Rows are points. The window is the flat piece filled in between its corners: a triangle in 3 columns, a solid with four corners in 4, and so on. A path goes straight from each point to the next, and from the last back to the first. After which points does the path pass through the window?

Window (4 x 4):
[[-4.1 -1.3 -4.8 -3.5]
 [ 0.8  4.8 -2.6 -0.6]
 [ 5.4 -1.1  6.4 -1.7]
 [ 0.1  3.0  2.8 -2.1]]
Path:
(1): [ 3.3 -0.4  5.7  1.5]
(2): [ 3.4 -0.8  4.2  2.2]
(3): [ 5.7  0.3  2.0 -6.3]
(4): [ 0.8  2.9 -0.4 -7.3]
(5): [-2.0 -0.1  1.6 -1.0]
(6): [-4.9  2.0 -2.6  1.0]
(7): [-1.4  3.6 -1.7 -6.9]
(8): [ 5.5  2.5  5.9 -2.6]
(9): [4.1 0.6 7.0 2.6]
(10): [-2.1 -2.4  0.7 -0.7]
(11): [ 0.0 -0.8 -0.6 -5.7]
(12): [ 5.6  2.8  4.9 -4.9]
Through the window after points: none

Window (6 x 6):
[[ 2.1 -6.3  3.2  5.2 -2.0 -4.3]
 [-1.8 -0.1 -0.9  2.6  1.6  1.4]
 [-1.2  3.1  6.0 -2.1 -2.0  2.1]
 [-4.3 -9.4 -1.6  1.5  5.1 -2.8]
 [10.0  3.5  4.6  2.4  5.4 -2.3]
 [ 6.6  4.4 -2.9 -4.8  4.6  1.4]]
Path:
(1): [-0.5  2.5 -4.0  0.1  3.2 -5.6]
(2): [-2.3  3.8 -0.1 -0.9  3.8 -4.2]
(3): [ 4.7 -0.2  1.1 -1.0  3.3  7.6]
(4): [ 2.1  0.4 -0.4 -1.0  3.2  4.0]
(5): [-1.2  3.3 -0.9 -1.7  6.0 -2.8]
(6): [ 0.1  3.4  2.0 -1.2  1.3 -1.9]
(7): [ 2.0 -0.5  2.1 -1.4  0.1  6.4]
(8): [ 1.7  0.1  0.0 -2.1  4.1  3.2]
(9): [-1.7  4.5 -3.7 -2.9  3.5 -3.6]
(10): [ 3.2  4.7  0.3 -2.6  2.9 -3.6]
(11): [ 7.0  0.8  1.8 -0.7  3.2  4.5]
(12): [ 1.8 -7.9 -0.4  0.8  4.9  3.3]
(13): [-5.2 -2.9 -1.2  1.3  2.8 -5.5]
(14): [ 0.8  4.0  3.2 -0.5  2.0 -2.7]
(15): [ 5.8  0.1  4.8 -1.2 -0.1  5.4]
(16): [ 6.7 -1.5  1.3  1.6  4.1  4.4]
Through the window after points: 6, 10, 12, 14

Window (8 x 8):
[[-8.0 -0.6 -1.3 -4.5 -6.6 -3.2 -0.8 -5.9]
 [ 0.1  2.4  1.9  3.4  6.8  1.1 -1.5  0.3]
 [-0.3  1.0 -1.2 -2.2 -3.8 -1.2 -7.7 -5.2]
 [-3.3  2.6 -6.6 -2.5  4.9  6.1  7.3 -3.0]
 [ 9.2 -5.9 -1.5 -5.6  3.4 -4.0  5.4 -4.0]
 [-1.8  6.7  2.2  1.3 -0.6  4.3  0.7  0.9]
 [ 6.3  1.7 -4.0  6.2  2.2 -2.4 -1.5  0.5]
 [ 3.8 -8.1 -3.6  0.3  5.6  5.7  6.2 -2.1]]
Path:
(1): [-0.3 -2.8 -2.6 -1.3  2.9  1.0 -0.4  2.3]
(2): [ 4.1  0.4 -1.2  1.9  2.4 -1.0  1.2 -7.8]
(3): [ 2.3 -0.8 -1.9  1.7  1.6  0.6  1.4 -7.6]
(4): [ 1.1 -2.8 -2.6 -1.8  2.1 -0.8 -0.5 -0.7]
(5): [ 1.2 -1.2 -2.3 -2.1  3.5  0.0  3.4  1.5]
(6): [ 2.9  0.4  1.1  2.5  1.1  3.7  5.0 -7.6]
(7): [-1.7 -1.2 -0.8 -1.5 -1.7  0.3  2.3 -7.6]
(8): [-4.0 -0.9 -4.2 -5.3 -0.4 -2.0  0.6  1.6]
(9): [ 1.8 -1.6 -1.4 -0.2  3.3  1.1 -0.7  2.8]
(10): [ 3.7 -0.8  0.3  5.4  0.7 -1.8  0.8 -7.4]
(11): [ 0.7  2.4 -0.6  1.9  0.3  0.4  3.0 -8.8]
(12): [-3.3 -2.4 -3.8 -3.8  1.4 -0.3  1.6  4.3]
Through the window after points: 7

Window (9 x 9):
[[  5.7   0.7   6.8  -0.4   6.0  -2.8   2.0   4.6   1.1]
 [  1.6   0.2   0.7   4.4   4.4   1.6  -0.7   2.7   1.2]
 [ -5.6  -5.3   0.5  -8.1   3.0   1.9  -8.1  -1.5   2.4]
 [  2.8   1.0   8.8   2.7  -1.2   1.4   0.3   2.5   1.6]
 [ -0.4   5.2   3.4  -1.2   2.8  -1.8   1.8  -1.2   2.0]
 [  1.3  -3.2  -4.0  -8.1  -1.7   0.3  -7.7  -2.0   3.4]
 [ -2.7  -4.6  -3.5 -10.6   0.3   5.9  -2.2   0.1   5.3]
 [  0.6  -1.3   4.9   3.7   0.8  -5.8   4.7   3.4   2.6]
 [ -1.3  -7.9  -3.1  -9.7   0.7   4.8  -4.3  -6.4  -1.3]]
Path:
(1): [-2.8 -1.4 -0.9 -7.8  1.1  3.0 -5.1  3.3 -1.7]
(2): [ 0.8  0.9  3.1 -3.3  3.5  0.0  1.1  5.3 -3.1]
(3): [ 4.7 -1.9  4.5 -0.6  4.4 -1.3 -0.5 -0.8  4.6]
(4): [ 1.7 -2.5  3.4 -2.1  3.2  1.8 -0.5 -3.0  6.8]
(5): [-0.3  0.1 -0.7 -3.1 -2.2  0.7  0.7  5.3 -3.3]
(6): [ 0.8  1.5  2.1 -0.3  0.5 -1.8  1.2  5.1  0.4]
(7): [ 2.8 -1.9  6.4  2.3  3.6 -0.7 -2.5 -1.4  7.8]
(8): [ 3.1 -2.8  3.2 -1.6  3.8  1.5 -0.4 -1.4  6.3]
(9): [-0.4  0.1 -1.9 -5.4 -1.2  0.2 -0.7  3.3 -3.4]
(10): [-0.4 -2.0  1.4 -4.9 -0.5  1.9 -1.2  3.5 -2.4]
(11): [ 0.1 -3.0  1.0 -2.7  2.3  0.9 -1.3 -4.0  2.5]
(12): [-0.5 -5.1  1.0 -4.8  2.1  0.1 -3.9 -4.3  6.6]
Through the window after points: 2, 10, 12

Window (11 x 11):
[[  0.0  -0.6   3.0  -2.8   4.0  -7.3   3.5  -1.2  -0.8  -2.1  -1.3]
 [  4.6  -6.9   0.0  -2.7   2.0  -2.3   0.7  -5.0   3.7  -4.1  -3.8]
 [  0.0   6.2  -3.8   8.1   4.8   2.4   1.3   9.6   4.6   8.6  -1.5]
 [ -0.1   0.3  -7.5   1.5  -0.9  -1.9   0.2  13.0  -0.6   3.9   0.6]
 [ -3.9   4.5  -8.3   0.4   7.0   2.8  -2.7  10.2   0.6  11.9  -0.2]
 [ -3.7   5.1   2.8  -1.2   0.5   4.9  -0.1  -0.8   5.3   2.9   6.1]
 [  3.5   0.3   1.0  -2.6  -1.2   1.8   4.7  -0.5  -2.3   0.6 -10.4]
 [ -6.2  -4.3   2.5   1.0  -0.7  -2.3   0.6  -6.4   0.8  -3.7  -3.3]
 [  1.2  -6.3   6.1  -0.8   2.6   1.2   1.9   3.5  -0.1   1.3  -4.7]
 [  0.4  -2.3   2.0  -2.3   3.6  -2.1  -2.4   0.6  -1.0  -9.8  -5.7]
 [  0.9   3.5   2.0   3.7   0.5  -0.5  -7.1   1.2   0.2   6.8   3.9]]
Path:
(1): [ 0.8  1.8 -2.6  2.9  4.7  3.3  1.3 -0.8 -1.9  1.8  0.6]
(2): [-3.3  0.5  1.9 -2.2 -2.8 -1.1 -4.1  8.9  9.4  4.4 -1.3]
(3): [-0.7 -1.0  2.6 -1.1  1.8 -1.9 -1.4  1.6  3.3  0.8 -3.1]
(4): [ 1.6  0.4  0.0  0.8  3.9  0.7  0.6 -2.5 -2.0 -0.4 -1.9]
(5): [ 0.2  0.1  1.4  3.5  4.4  4.9  4.3  2.1 -7.6 -0.1  1.7]
(6): [-0.3  0.1  1.4 -1.6  2.7 -0.7 -1.1  0.8  3.2  2.9 -4.0]
(7): [-0.2 -1.9  1.7 -2.2  0.6 -3.7  0.3  0.9  2.7 -2.7 -4.5]
(8): [ 2.5  0.0  3.0  4.0  1.4  0.3  3.4 -2.6 -6.5 -3.9  0.7]
(9): [ 2.2 -1.4 -0.3 -0.3  4.7  0.2  1.2 -1.1 -6.6 -3.9 -0.7]
(10): [-4.2 -1.6  1.5 -0.1 -0.7 -4.2  1.0  1.7  4.7  2.0 -2.5]
(11): [-3.3 -0.3  0.8 -1.7 -0.5 -1.5 -1.1  2.8  2.5  0.7 -4.4]
(12): [-0.6 -1.1 -0.4  1.0  1.5  0.2  2.2 -1.4 -1.2  0.5 -2.7]
Through the window after points: 9, 11

Window (12 x 12):
[[ -0.2  -1.3  -8.7  -6.1  -6.1  -0.5  -0.3  -1.8   6.9   4.5   0.5  -4.0]
 [ -2.9  -3.3  -1.0   4.2   2.8  -2.9   9.8  -1.6   4.1  -2.2   1.2  -4.8]
 [  2.3   1.0   4.9  -0.4  -1.5  -7.3  -1.4  -1.2  -2.9   6.0  -4.2   0.2]
 [  1.4   1.0  -2.5  -3.9  -5.1   3.8   0.4  -4.0  -4.1  -2.6   5.9  -2.4]
 [ -7.9   2.3  -1.8  -0.7  -1.1  -9.5   1.5  -6.1   2.3  -0.5   3.6   6.1]
 [ -7.3  -2.6  -1.1   7.1   3.0  -1.6  -1.4  -4.2  -4.6  -5.8   0.4  -0.3]
 [  1.1   1.7  -2.1   2.5   7.6  -6.2  -0.9   0.1   0.5   5.1   1.1   1.5]
 [  2.8   6.1   0.6   2.9 -10.0   0.9   2.4  -1.3   1.4  -1.2  -0.9   4.6]
 [ -9.2  -1.6  -0.4  -0.2   8.1   0.9  -1.7   2.2   5.8   5.8   0.0   2.2]
 [ -3.6  -0.2   1.0  -0.7   2.6  -6.6  -2.2  -1.3   1.7  -2.2   4.4  -5.5]
 [  8.5   0.7   2.5  -1.8   5.8   5.0  -0.9  -4.5   0.8  -0.2  -1.5  -5.0]
 [  1.7  -3.5  -1.4  -4.3  -2.7   1.9  -1.6   4.3   8.1   3.4   0.2   7.0]]
Path:
(1): [-1.7 -4.1  2.7  6.3  1.7 -2.0 -0.3 -3.1 -0.4  1.9  2.7  0.9]
(2): [-4.0  4.0 -1.5 -2.5  2.6 -3.9  2.1  0.2  0.2 -6.8 -1.0 -2.4]
(3): [ 1.8  1.6 -1.7 -5.6 -1.2 -4.0 -0.6  2.2  2.7 -0.6 -1.3  2.2]
(4): [-0.4 -2.6  1.3  2.6  0.9  2.1  2.5 -5.2  4.7  5.7  4.4 -2.2]
(5): [ 0.2  0.0 -1.4  1.9 -0.1 -0.2 -4.0 -3.3  0.6  3.1  2.6  2.4]
(6): [ 0.8  3.4 -0.4 -5.0  5.1 -6.7  3.3  1.4  1.4  0.8 -2.0 -2.2]
(7): [-2.9  5.9 -2.0 -2.3  4.5 -0.7  0.5  3.5  0.5 -2.2 -2.9  0.2]
(8): [-1.0 -5.0 -1.1  5.3 -0.3 -4.3 -1.0 -6.8 -1.1  2.1  4.8  0.5]
(9): [-4.7 -3.8 -1.7 -1.4 -2.7 -0.2 -0.8 -6.2  5.9  8.2  3.2  1.1]
(10): [ 1.8  4.7 -2.9 -2.2  0.7 -6.0  1.2  4.0 -1.2 -6.1 -2.5 -0.6]
(11): [  1.0   5.6  -1.4 -10.8  -2.3  -3.5   1.4  -2.0   1.6  -3.4  -2.7   2.2]
(12): [-0.8 -4.5 -1.5  7.8  1.3 -1.7  0.9 -0.5  5.5  7.8  4.8 -1.4]
(13): [-1.8 -2.0 -0.4  1.6 -1.1  1.4  0.9 -1.4  3.6  1.1  2.8 -0.7]
(14): [ 1.2  3.1 -4.4 -1.5  2.4 -4.0  3.3 -0.9  2.5 -3.3 -0.6  0.3]
(15): [-3.8  1.2 -1.9  0.0  4.6 -0.4  0.5  0.0 -0.3 -4.3 -2.3 -1.4]
(16): [-2.1 -3.4  1.2  4.1  1.5 -0.2 -1.8 -4.6  0.7  3.1  3.1  0.5]
Through the window after points: 7, 9, 15
